Each point is reached from the start by the listed moves, each made 0, 1 or 2 times, or once backwards (-1), plus a little noise. Is the number of moves made odd or even? Then give how often each move was made.

Moves:
(1): +0.26 -0.12 -0.24 +0.29 -0.08
(2): +0.14 +0.25 +0.02 -0.17 -0.04
Start: +0.09 -0.05 +0.00 -0.19 -0.05
Points:
-0.17 +0.06 +0.24 -0.48 +0.03 -> odd (-1, 0)
+0.47 -0.53 -0.50 +0.55 -0.16 -> odd (2, -1)
+0.21 -0.41 -0.26 +0.26 -0.09 -> even (1, -1)

Moves:
(1): +0.26 -0.07 -0.05 -0.08 +0.14 +0.09 -0.01 -0.10 -0.01 -0.06 +0.22 +0.08
(2): +0.01 +0.22 +0.07 +0.05 +0.00 +0.03 -0.01 -0.03 -0.01 +0.05 -0.05 -0.01
(3): +0.06 -0.08 +0.16 +0.09 +0.09 +0.06 -0.01 -0.04 +0.04 +0.00 -0.03 -0.08
(4): +0.04 +0.03 -0.06 +0.14 -0.08 -0.09 +0.04 +0.01 +0.12 +0.09 -0.17 -0.04
(5): +0.03 +0.00 -0.02 +0.12 +0.16 +0.06 -0.05 +0.11 -0.09 -0.02 +0.06 +0.04
(6): +0.10 +0.05 -0.13 -0.08 -0.02 +0.23 +0.01 +0.12 -0.11 +0.03 -0.15 -0.03
(7): -0.01 +0.02 +0.07 -0.07 +0.06 +0.14 +0.27 +0.10 +0.08 -0.08 +0.06 +0.07
(8): +0.05 +0.05 +0.08 -0.04 +0.05 -0.07 +0.01 +0.22 +0.04 +0.10 -0.02 -0.07
(9): -0.08 +0.13 -0.04 +0.04 +0.02 +0.07 -0.09 +0.07 +0.27 +0.02 -0.07 -0.10
Start: -0.06 +0.02 -0.20 +0.19 -0.11 +0.03 -0.10 -0.04 -0.04 -0.14 -0.03 -0.10
Points:
+0.33 +0.73 -0.19 +0.23 +0.15 +1.02 +0.26 +0.36 +0.57 -0.05 -0.42 -0.29 -> odd (1, 2, 1, 1, 0, 2, 2, 0, 2)
+0.40 +0.19 +0.04 +0.81 +0.63 +0.55 +0.15 -0.09 +0.85 -0.31 +0.25 -0.07 -> odd (2, 1, 2, 2, 2, -1, 2, -1, 2)
+0.36 +0.56 -0.59 +0.07 -0.18 +0.71 +0.20 -0.03 -0.17 -0.13 -0.28 +0.05 -> odd (1, 2, -1, 1, 0, 2, 1, -1, 0)
+0.78 +0.37 +0.23 +0.24 +0.45 +0.83 +0.49 +0.65 -0.22 +0.07 -0.23 -0.16 -> even (1, 2, 2, 1, 1, 2, 2, 2, -1)
+0.56 +0.52 +0.18 +0.72 +0.29 -0.15 -0.53 -0.01 +0.87 +0.33 -0.17 -0.56 -> even (2, 2, 2, 2, 0, -1, -1, 2, 2)
